Rows are points. The points of each table are mixes of a few directions, plus a little noise. Count the directions of each table, and those that both share. Where both have some left over, give the other angles between the two spaces (their principal angles), to ten degrees, smallest first.

First:
array([[ 0.64, -0.21],
       [ 0.75, -0.25],
       [-0.86,  0.29],
       [-0.55,  0.19],
       [ 0.31, -0.10],
       [-0.35,  0.11],
       [ 0.06, -0.02]])
Second:
array([[ 0.67,  0.14],
       [ 0.66,  0.13],
       [ 0.25,  0.05],
       [-0.81, -0.16],
       [ 0.12,  0.02],
       [ 0.01,  0.00],
       [-0.89, -0.18]])
Directions: first 1, second 1, shared 0; angles 30

First:
array([[-0.05,  0.17,  0.06, -0.05],
       [ 0.18, -0.60, -0.22,  0.20],
       [-0.20,  0.63,  0.23, -0.21],
       [ 0.03, -0.11, -0.05,  0.04],
       [ 0.35, -1.17, -0.42,  0.39],
       [-0.38,  1.24,  0.45, -0.42],
       [ 0.05, -0.16, -0.06,  0.05]])
Second:
array([[ 0.38, -1.24, -0.46,  0.42],
       [-0.08,  0.28,  0.10, -0.09],
       [-0.17,  0.56,  0.20, -0.19],
       [-0.08,  0.27,  0.09, -0.09],
       [-0.18,  0.57,  0.21, -0.19],
       [ 0.32, -1.03, -0.38,  0.35],
       [-0.18,  0.60,  0.22, -0.21]])
Directions: first 1, second 1, shared 1

First:
array([[ 0.05,  0.02,  0.10, -0.20,  0.08, -0.13, -0.07,  0.09],
       [ 0.06,  0.03,  0.15, -0.30,  0.13, -0.20, -0.12,  0.16],
       [-0.21, -0.09, -0.55,  1.07, -0.47,  0.70,  0.43, -0.54],
       [ 0.02,  0.00,  0.06, -0.12,  0.05, -0.08, -0.05,  0.05],
       [-0.01,  0.00, -0.01,  0.03,  0.00,  0.00,  0.02, -0.01],
       [-0.20, -0.09, -0.49,  0.96, -0.42,  0.62,  0.38, -0.47],
       [ 0.29,  0.13,  0.75, -1.44,  0.63, -0.95, -0.57,  0.72]])
Second:
array([[ 0.25, -0.02,  0.49, -0.82,  0.48, -0.59, -0.39,  0.29],
       [-0.33,  0.04, -0.61,  1.00, -0.60,  0.74,  0.48, -0.33],
       [-0.41,  0.50, -0.17, -0.28, -0.43,  0.07,  0.15,  0.76],
       [-0.42,  0.18, -0.59,  0.83, -0.66,  0.68,  0.47, -0.08],
       [ 0.57, -0.53,  0.46, -0.21,  0.73, -0.42, -0.37, -0.60],
       [ 0.53, -0.26,  0.73, -0.99,  0.83, -0.83, -0.57,  0.05],
       [-0.07,  0.01, -0.14,  0.23, -0.13,  0.17,  0.11, -0.08],
       [-0.05,  0.02, -0.08,  0.14, -0.09,  0.10,  0.06, -0.04],
       [-0.16,  0.16, -0.11,  0.02, -0.20,  0.09,  0.10,  0.22],
       [ 0.08, -0.11,  0.03,  0.09,  0.08,  0.00, -0.02, -0.18]])
Directions: first 1, second 2, shared 1

First:
array([[ 0.37, -0.27,  0.02,  0.23, -0.62, -0.76, -0.54,  0.07, -0.74,
         0.24, -0.17,  0.54],
       [-0.35,  0.14,  0.41, -0.52,  0.85,  0.63,  0.60,  0.05, -0.08,
        -0.27, -0.22, -0.10],
       [-0.03,  0.02, -0.19, -0.05,  0.61,  1.06,  0.54, -0.43,  0.36,
         0.10, -0.13, -0.71],
       [ 0.55,  0.30,  0.47,  0.11,  0.39, -0.83, -0.08, -0.40,  0.05,
         0.08, -0.09, -0.34],
       [-0.71, -0.23, -0.35,  0.04, -0.03,  1.01,  0.07, -0.12,  0.49,
        -0.40, -0.25, -0.13],
       [ 0.60, -0.27, -0.16,  0.39, -0.18, -0.39, -0.37, -0.30, -0.26,
         0.48, -0.13, -0.11],
       [-0.40, -0.04,  0.08, -0.40,  0.43,  0.36,  0.34,  0.58,  0.20,
        -0.06,  0.37,  0.16],
       [-0.61,  0.43,  0.41, -0.33,  0.01, -0.12,  0.13,  0.19,  0.17,
        -0.71, -0.02,  0.25],
       [ 0.25, -0.21, -0.35,  0.34, -1.09, -0.58, -0.58,  0.19, -0.55,
         0.24,  0.08,  0.57],
       [-0.30, -0.24,  0.02, -0.06,  0.83,  0.40,  0.12,  0.12,  0.82,
        -0.06,  0.14, -0.38],
       [ 0.58,  0.36, -0.31,  0.27, -1.19, -0.79, -0.23,  0.06, -0.49,
         0.37,  0.46,  0.26]])
Second:
array([[ 0.62, -0.34,  0.25, -0.08,  0.28, -0.43, -0.08,  0.08, -0.92,
         0.58, -0.19,  0.29],
       [ 0.19, -0.04, -0.06,  0.03,  0.00, -0.04,  0.00,  0.00, -0.07,
         0.18,  0.06, -0.04],
       [ 0.54, -0.23,  0.08,  0.03,  0.16, -0.31, -0.07,  0.02, -0.51,
         0.50, -0.01,  0.07],
       [-0.17,  0.11, -0.08,  0.08, -0.07,  0.07, -0.02, -0.07,  0.40,
        -0.18,  0.08, -0.15],
       [ 0.89, -0.23, -0.11,  0.52,  0.22, -0.79, -0.41, -0.31,  0.36,
         0.69,  0.23, -0.51],
       [-1.15,  0.59, -0.46, -0.12, -0.58,  1.10,  0.42,  0.06,  1.07,
        -0.90,  0.33, -0.22],
       [-0.64,  0.34, -0.35, -0.26, -0.43,  0.96,  0.49,  0.21,  0.14,
        -0.35,  0.25,  0.05],
       [-0.28, -0.21,  0.75, -0.21,  0.43, -0.56, -0.33,  0.02, -0.47,
        -0.51, -0.74,  0.52]])
Directions: first 6, second 3, shared 3
